Each row is a point. Each copy is the shape, with its points in the same order, stretched, turned, moved and blurred by noise. Say if it was mirrored as well.

Shape, 7 rows:
[[  7  14]
 [ 41  -4]
 [ 19   7]
 [ -7  11]
 [-44  -6]
 [-37  13]
 [ 16  19]]
Copy 1:
[[  5  10]
 [ 48 -24]
 [ 25  -2]
 [-11  10]
 [-60   5]
 [-50  24]
 [ 15  16]]
Copy 1 is: only turned
Copy 2, 7 rows:
[[  4  13]
 [ 47   3]
 [ 24  16]
 [-16   1]
 [-48 -29]
 [-54   4]
 [ 13  23]]
Copy 2 is: only turned
Copy 3, 7 rows:
[[-16  -2]
 [-17  28]
 [-21  12]
 [ -6  -8]
 [ 25 -22]
 [  9 -30]
 [-25   1]]
Copy 3 is: only turned
Copy 4 (7 x 2):
[[-17  -3]
 [  0 -49]
 [-12 -18]
 [-12  12]
 [ 16  55]
 [ -8  49]
 [-24 -17]]
Copy 4 is: mirrored

Shape:
[[  9  16  12 -10]
 [  7   9  -3 -12]
 [ 11   1  13  51]
 [ -1 -23 -10  -9]
 [ 13 -16 -27   4]
 [-13  17  11  26]
 [ 12  21  10 -11]]
Copy 1, 7 rows:
[[ 25  -1 -14 -13]
 [ 13   3 -17   4]
 [  6  11  20 -57]
 [-35  -2 -14  11]
 [-27  18 -13  12]
 [ 22 -20  25 -26]
 [ 35   5 -16 -11]]
Copy 1 is: mirrored
Copy 2:
[[  0  -8  -3 -13]
 [  0   2   8   0]
 [ 22   0 -60 -13]
 [-18  25 -16  23]
 [  5  39 -10  15]
 [  9 -26 -31   5]
 [  6  -7   5 -16]]
Copy 2 is: only turned
Copy 3, 7 rows:
[[  6  17  11  11]
 [ -1   5  17   6]
 [ 23  14 -54  29]
 [-16 -20  13  15]
 [  2 -25  -2  17]
 [  5  16 -25  -7]
 [ 10  17  15  11]]
Copy 3 is: only turned
Copy 4, 7 rows:
[[  1  16  27 -19]
 [ -1   3  16 -20]
 [ 25   7  42  28]
 [-14  -7 -18  10]
 [ -1 -20  -7   8]
 [ 36  25  26  -1]
 [  1  13  32 -23]]
Copy 4 is: only turned

Shape:
[[  8   8  -8   8   8   5  10   9]
 [  5 -16 -25  34 -24  20   7 -27]
 [ 14  -3 -27  41 -32   9  24  -3]
 [-11 -10   2  -4  23  -3  29 -12]
 [ -9  -6  17   9   1  13  -8  10]
 [  3  -5  10 -21  25  15   9   2]
 [ 13 -37 -17  32 -20   1   9   2]
 [-24  -6   9  10  27   6   1  17]
 [ -4  -3   8  -4  31   1   7  10]
 [-18   0  22 -12 -16 -17  -5  -9]
 [  8  -9  23 -22  42   1  30  -3]
 [ -2  -3  24   7  23  21  29  13]
 [-15 -13  -7 -16 -11   7  18   3]]
Copy 1, 13 rows:
[[  6  -8  -7   1   5   0 -16   6]
 [ -3 -12   7  22  -3  32 -34 -21]
 [ -2 -10   5  23   9  15 -51  -4]
 [ -1 -20   1   6  18  22  12  18]
 [ -2  18 -15   1 -13  21  -9   1]
 [ 10  -5   0  -3  -6   7  18  13]
 [-15 -11   6  -2 -12  36 -38   7]
 [ -6   0 -32   1  -5  23   1  14]
 [  3  -9 -15 -10   3  13   8  18]
 [-22  25  11  -3   8  14   0   2]
 [ 17 -13   9 -10  11  17  30  32]
 [ 19   2 -11  13   7  21  -1  27]
 [-21  -8   4  11  -7   9  -1  18]]
Copy 1 is: only turned
Copy 2 (13 x 8):
[[  9  18   6  10  -7   8   8 -13]
 [ 13  40 -20 -26 -18 -35  41  15]
 [ 27  42  -9 -16 -14 -34  60 -10]
 [  7  10  13  20 -27 -16  -5   3]
 [ 18  -3  -7  12   2  15  -6  12]
 [  0  -2  -8  23 -12  21 -22 -11]
 [ 14  37 -21   1   7 -35  29   4]
 [  3   5  14  38 -11  18 -14  24]
 [  2   8  11  31 -10  15 -22  -1]
 [ 10 -31   4 -20   2  -4   4   7]
 [ 14   5   6  35 -18   3 -37 -22]
 [ 32   8  -3  36 -21  15  -9  -9]
 [-11  -8 -20   3 -14   1  23  -1]]
Copy 2 is: only turned
Copy 3 (13 x 8):
[[ -7   6   3  20   3  -1   8  12]
 [-53  11  -3  -6  47  -6  -9 -19]
 [-46  27  14  -8  37  -1 -14  11]
 [ 24   1   0  23  21 -26  24  -1]
 [ -9   6  14   7   2   7  -6 -20]
 [ 10 -21  10  24   1   1  19  -4]
 [-43  29  19  -8  24  -3  17 -13]
 [ 22  18  -1  28  -1   5  13 -14]
 [ 20   4   5  34  -4  -5  22   2]
 [  5  -5   8 -15  -9 -23  -5 -16]
 [ 34 -14  21  50   6 -22  32   3]
 [ 21  10  29  37  16   5   0   5]
 [  3  -6   6 -20  16   6  16  -6]]
Copy 3 is: mirrored
Copy 4, 13 rows:
[[ 10  12   6  16   4 -13  14   7]
 [  4  18   7  51 -30  31 -24   1]
 [ 24   5  30  52 -47  17  -6  -1]
 [  9  -1 -44  30  12 -11   2  -4]
 [ -4   7 -14  -6  17  23  23   5]
 [-11  14 -29   6  18 -18  24  13]
 [ 19  22   3  25 -43  27 -16 -16]
 [  1   3 -31   1  46   5  20 -12]
 [  5  13 -28   2  26 -11  17   1]
 [ -3 -28 -26 -22   6  14  10  15]
 [ 11   9 -54  18  16 -24  29  12]
 [  9   5 -28  29  22   2  43   7]
 [-17 -15 -15  20 -11  -2   9 -11]]
Copy 4 is: mirrored

Shape:
[[  3   7   3   2  16   2 -19 -32  20 -39 -34]
 [-11 -37 -32  17 -14   8   0  11  26 -22   6]
 [  1  19   2   2 -32 -23  -8  -6  -9   3  -2]
 [ 16   8 -28 -40 -25  16 -22 -32   9 -10  21]
 [  4  15 -20  -5  20  22  10  17 -15  -8  22]
 [ 17  -8  12  -7 -11 -38  -5 -29  31 -14  33]
 [ -9  18  22 -21  12 -38  14  14  30  15  29]
 [-10 -25 -26   7  16 -28   1   9  10  11 -33]
 [ 23 -14 -24  10  -2 -21  -9  27  40 -44   9]
 [ 12 -19  20  -8  17  -8  23  10   1   3   7]
 [-18 -28 -22   3  10  29  -7 -17  39  22   7]
 [ -4 -34  31  10 -14 -31 -10   9  26 -14  -3]
 [ 32  12   3 -12  31  -9 -19 -14 -12  10 -12]
 [ 10  -7  21   3  21  24  35   8  30   4   8]]
Copy 1, 14 rows:
[[ 10  37  12 -46  -1  -4  19 -13  -2 -12  13]
 [-26  39  15  18  -6   5  25  -3  12  14   3]
 [ 13 -22 -10  -4   2 -10  18 -18 -15  17  18]
 [ 19  30  -1 -21  37  -4  18 -10 -32  35  -2]
 [ 44  16   5  24  11   4   3  18   3  -6   1]
 [-17  19 -33 -35  11   3 -22   4  -1  39  33]
 [ 20  -7 -17  -7   3   2 -30  28   7  40  56]
 [-12  -4   8  -1   3  10  33  13  11 -12  31]
 [-11  60 -10   0 -19  22  25  -1  24  30  26]
 [ -2   3  -5   5   5  27 -26  18  -1  -6  30]
 [ -1  16  36  -4  21  -1   6  19   8  19 -11]
 [-39  12  -1 -14 -31  19 -10   2  -7  22  33]
 [ 36  -6  -7 -37  13  18   2  18 -10  -9  10]
 [ 16  14  23  12   9  21 -31   4  18   1  17]]
Copy 1 is: only turned
Copy 2 (14 x 11):
[[ 15  25 -34  -7 -17  21   4 -42 -31 -13 -27]
 [ 22 -40 -10  20  21   0  -6 -22  -3 -13  23]
 [-21  18  -4   4 -27   4  11  -9 -21 -23  34]
 [ 22  14 -11  16 -49  22 -29  29  -8 -57 -12]
 [ -1  -6   8  39 -17 -12  -7  29  -2  22 -21]
 [ -5 -26 -22 -26 -28  45  29   4 -15 -36   5]
 [-28 -25  -9 -22  -9  32   8  25 -32  17  15]
 [ 17  -2   3  13  34  34  12 -10 -37  13  17]
 [-19 -43  -2  30  10  18  17 -32 -30 -13 -19]
 [  8 -22  18 -17   6   6  19  15  -3  16  -9]
 [ 40 -16 -30  -9  28  30 -26  11  18  -6  17]
 [ -6 -23   0 -31   3  22  19 -46 -11   0  23]
 [  1  33  11  10 -19  43  16  18 -10   5 -42]
 [ 11 -37  -7 -29  25 -12   4   4  13  13 -14]]
Copy 2 is: only turned
